Each row of a before or after table is a point. The points were changed in one or more steps. Then noise was added and the rows were shuffled. The steps act on how far a point lies along the listed directions, d1 being the first. Name the steps. A step turns or swaps two directions, mirrors them in a line or flattens them onto one, adds a multiple of one to another, or multiplies one. Angles are multiples of 10 degrees, from the lower direction toward the higher: turns from -170 to 170, lines from 10 to 170 but not 90. Use the fewest steps. Two steps may share a direction if one is a turn and the other turns, adds or multiplies; they go together, in the order done. Otherwise the lowest direction goes first.

Directions:
(1): [ 4 49]
(2): [49 -4]
Before:
[[ 12  32]
 [  7  -4]
 [-32  16]
 [  6 -23]
 [ -4  17]
 [ -2  24]
 [  0 -10]
 [-32   1]
 [ 14  17]
 [-17 -27]
 [ 26  -7]
 [ -7 -14]
 [  0  13]
 [ -5   3]]
After:
[[-78  47]
 [-17 -42]
 [-45 -81]
 [ 31  97]
 [ 64 -20]
 [-81   3]
 [-10  50]
 [ 14 -70]
 [ 38  54]
 [ -1 -30]
 [-11   9]
 [ 20 -11]
 [  1  38]
 [ -3  69]]
Steps: multiply d1 by 3; multiply d2 by 2.5

Directions:
(1): [ -3  56 -38  14]
(2): [-37  -2 -20 -55]
(3): [ 54 -14 -33 -24]
Before:
[[ 15   8 -81 -61]
 [ 21   0 -53 -26]
 [  0 -34 -11 -27]
 [  3  31  10  40]
 [ -6 -33 -54 -47]
 [ -5   3 -27 -31]
 [ 33 -10 -59 -95]
 [  2  12   5 -20]
 [-54   9  11 -40]
 [ 50  -8   9  30]
 [ 34  -1 -10 -10]
 [ 63 -30  42  33]
 [-40  29  14 -13]
 [ 83 -20   0  42]]
After (14 x 4):
[[ 11  -6   6 -13]
 [ -7  54 -17  14]
 [-17  35  -2  -8]
 [ 16 -40  29 -12]
 [  2  24 -29  -5]
 [  9  25 -61  19]
 [  0   5 -35 -16]
 [  2  20   0  -8]
 [ 41 -48  56   9]
 [ 27  62 -56 -13]
 [-20 -20  28 -30]
 [ 25 -68  39 -14]
 [ -5  36 -70 -23]
 [ 16  16 -22  29]]
Steps: swap d1 and d2; multiply d3 by 0.4

Directions:
(1): [-17 -10  62 -18 -66  15  14  19]
(2): [-42 -14  18  -1  15 -58  49 -38]
Before, 10 rows:
[[ 15   5 -49   1   9  33 -41  30]
 [ 36  22  33 -22 -62  89 -47  62]
 [  9   8   6  -5  27 -34  21   1]
 [  3  18 -21  32  43  -5  -6 -25]
 [ 34   1  23 -20 -52  61 -28  73]
 [ 12   5  -9  13  28 -14  -2 -29]
 [ 23   1  62 -14 -65  85 -49  64]
 [-29  -9 -11  24  24 -16 -10 -21]
 [ 28   0 -69   2  46  12 -20  -6]
 [ 18  -2  56   2 -77  27   1  40]]
After (10 x 8):
[[ 53  18 -73  33  87  30 -66  12]
 [ 63  20 -46  27  17  29 -47  30]
 [-28 -12 -50   4  37 -38  17 -16]
 [-32 -13  31  17 -14  -8   3  -4]
 [ 40  11 -80   9  74   4 -27  20]
 [-28 -21  -7 -11  21 -48  53 -43]
 [ 38  33 -86  16  87  18 -38  -6]
 [ 10   8  35  -7 -15 -21  17  12]
 [ -3  -5  35   5 -12 -16  16 -27]
 [-31   3  34  17  -2 -21  31 -25]]
Steps: turn d1 and d2 by -100 degrees
